Each point is reached from the start by the listed moves, each made 0, 1 or 2 times, or once backwards (-1), plus a little noise. Is the number of moves made odd or even? Then give how often each move was made.
(in the rows, 100 means zero)

Moves:
(1): [124, 123, 80]
(2): [103, 114, 83]
Start: [107, 100, 101]
Points:
[136, 148, 47] -> odd (1, 2)
[157, 159, 45] -> odd (2, 1)
[116, 126, 68] -> even (0, 2)
[89, 104, 87] -> odd (-1, 2)

Moves:
(1): [94, 86, 99, 99, 98, 97, 127, 108]
(2): [111, 121, 113, 108, 104, 113, 105, 74]
(3): [113, 111, 119, 98, 77, 100, 95, 80]
(4): [72, 112, 107, 106, 117, 92, 84, 135]
(5): [109, 115, 99, 93, 97, 101, 106, 101]
(6): [102, 107, 113, 107, 116, 86, 79, 123]
(7): [94, 90, 101, 82, 124, 132, 114, 119]
(8): [98, 85, 83, 119, 80, 96, 103, 112]
Start: [100, 85, 91, 83, 89, 89, 84, 99]
Points:
[54, 81, 70, 5, 167, 153, 126, 187] -> odd (0, -1, -1, 1, 2, -1, 2, -1)
[124, 80, 75, 91, 130, 105, 60, 154] -> even (-1, 0, -1, -1, 1, 2, 1, 1)
[115, 156, 94, 119, 46, 88, 99, 54] -> even (0, 2, 0, 1, 2, -1, -1, 1)
[85, 47, 50, 154, 53, 58, 105, 105] -> odd (1, 1, -1, 0, -1, 0, -1, 2)
[139, 109, 89, 140, 89, 51, 29, 90] -> even (-1, 1, -1, -1, 0, 2, -1, 1)

Moves:
(1): [92, 105, 104, 95, 103, 103, 106, 96, 111, 99, 99, 112, 95, 102, 99]
(2): [112, 87, 94, 107, 108, 89, 96, 93, 87, 106, 95, 102, 99, 97, 109]
(3): [99, 89, 104, 105, 96, 96, 103, 90, 92, 108, 102, 94, 107, 96, 105]
(4): [102, 99, 100, 105, 102, 102, 102, 100, 102, 101, 104, 103, 112, 98, 101]
(5): [102, 90, 100, 120, 93, 102, 104, 96, 92, 104, 94, 94, 96, 95, 103]
(6): [104, 104, 100, 103, 103, 104, 102, 95, 86, 96, 106, 99, 98, 109, 108]
(7): [93, 103, 100, 99, 102, 101, 99, 105, 101, 104, 105, 103, 94, 95, 102]
(8): [123, 81, 105, 103, 101, 113, 109, 97, 92, 104, 94, 103, 103, 100, 104]
(9): [89, 92, 83, 98, 87, 93, 93, 87, 85, 101, 99, 101, 105, 89, 104]
(10): [91, 93, 89, 93, 116, 96, 93, 99, 95, 95, 92, 102, 99, 98, 106]
(11): [117, 107, 90, 106, 89, 98, 110, 90, 97, 113, 98, 92, 98, 98, 107]
(12): [103, 112, 102, 99, 93, 99, 92, 100, 87, 98, 91, 104, 97, 89, 104]
(13): [100, 110, 107, 97, 93, 101, 114, 103, 100, 98, 110, 97, 94, 94, 86]
(14): [103, 105, 103, 104, 88, 94, 107, 99, 91, 103, 95, 99, 103, 103, 102]
Start: [90, 100, 102, 97, 94, 93, 97, 103, 88, 95, 99, 99, 103, 103, 108]
Points:
[154, 62, 94, 139, 75, 119, 135, 41, 11, 109, 73, 107, 70, 87, 140] -> even (2, 1, 0, -1, 2, 2, -1, 2, 1, 0, 1, 1, 1, -1)
[53, 121, 105, 132, 16, 58, 119, 87, 38, 114, 90, 77, 81, 49, 93] -> odd (0, 0, 1, -1, 2, -1, 1, -1, 1, 0, 0, 1, 2, 2)
[69, 159, 154, 87, 60, 105, 112, 118, 113, 107, 91, 123, 71, 83, 98] -> odd (2, -1, 1, -1, 0, -1, 2, 0, -1, -1, 0, 2, 0, 1)
[66, 65, 70, 91, 94, 92, 65, 64, 5, 68, 55, 126, 108, 69, 141] -> even (1, 0, 0, 0, 1, 1, -1, 1, 2, 2, -1, 2, 0, 0)
[99, 100, 111, 98, 141, 80, 79, 118, 22, 84, 104, 103, 65, 98, 130] -> odd (-1, 2, 0, -1, 0, 2, 2, 0, -1, 1, -1, 1, 1, 0)
